Each row of a before or after table is a point. The points were changed in one or more steps. Then noise was added and the rows were shuffled. The steps act on columns, c1 being the first. What was done? A step turns or swaps two columns, mirrors them in a line or flattens them onto one, adds a multiple of one to another, or multiplies or shifts one. Angles are multiples of 10 degrees, from the lower column toward the higher: turns from -170 to 170, lines from 10 to 170 but not 90. Use the fewest steps. Two steps may share a column if one is a turn and the other turns, adds or multiplies; they go together, in the order done. Otherwise the lowest column goes first.

Before, 9 rows:
-0.004 0.030 -0.001
0.029 -0.014 0.010
-0.023 -0.009 0.052
-0.010 -0.008 -0.005
-0.023 0.008 -0.009
-0.013 -0.006 -0.006
0.000 0.021 0.031
0.032 0.007 -0.007
0.030 -0.014 -0.009
After (9 x 3):
-0.034 0.047 -0.003
0.001 -0.023 -0.024
-0.055 0.014 -0.023
-0.042 -0.012 -0.013
-0.001 -0.022 0.026
-0.051 -0.015 0.129
0.002 0.010 -0.019
-0.030 0.032 0.077
-0.043 -0.010 -0.017
Steps: shift c1 by -0.030; multiply c2 by 1.6; multiply c3 by 2.5

Before, 8 rows:
-0.019 -0.005 -0.039 -0.019 0.003 0.029 -0.013 0.029 0.076
-0.011 0.040 -0.024 -0.032 -0.021 0.039 -0.069 -0.013 0.021
-0.036 -0.043 -0.022 0.029 -0.001 -0.014 -0.025 -0.006 -0.018
0.017 -0.002 0.014 0.028 -0.052 -0.015 0.002 0.031 0.014
-0.036 0.001 -0.017 0.006 0.022 -0.073 0.027 -0.018 -0.004
-0.009 0.026 -0.017 0.036 0.021 -0.031 0.002 -0.011 -0.050
0.023 0.007 0.008 0.000 0.001 -0.012 0.048 -0.034 -0.022
-0.021 0.027 0.006 0.015 -0.054 0.026 0.001 0.012 -0.004
After:
0.033 -0.013 -0.026 -0.008 0.014 -0.001 0.047 0.027 -0.008
-0.032 0.072 0.052 -0.021 -0.025 0.007 -0.019 -0.004 0.034
-0.015 -0.042 0.012 0.034 0.035 0.015 0.005 0.021 -0.044
-0.029 -0.001 0.002 0.013 -0.035 -0.047 0.002 -0.015 -0.026
-0.029 0.041 0.017 -0.033 -0.037 -0.014 -0.070 0.023 -0.034
0.022 0.009 -0.006 0.026 0.003 -0.055 0.002 -0.031 0.002
-0.059 -0.029 0.019 0.030 0.015 -0.002 -0.021 0.017 0.036
-0.058 -0.006 0.004 0.010 0.072 0.007 0.034 0.025 -0.001
Steps: multiply c1 by 1.6; turn c2 and c9 by -70 degrees; turn c3 and c8 by -150 degrees; turn c5 and c6 by 80 degrees
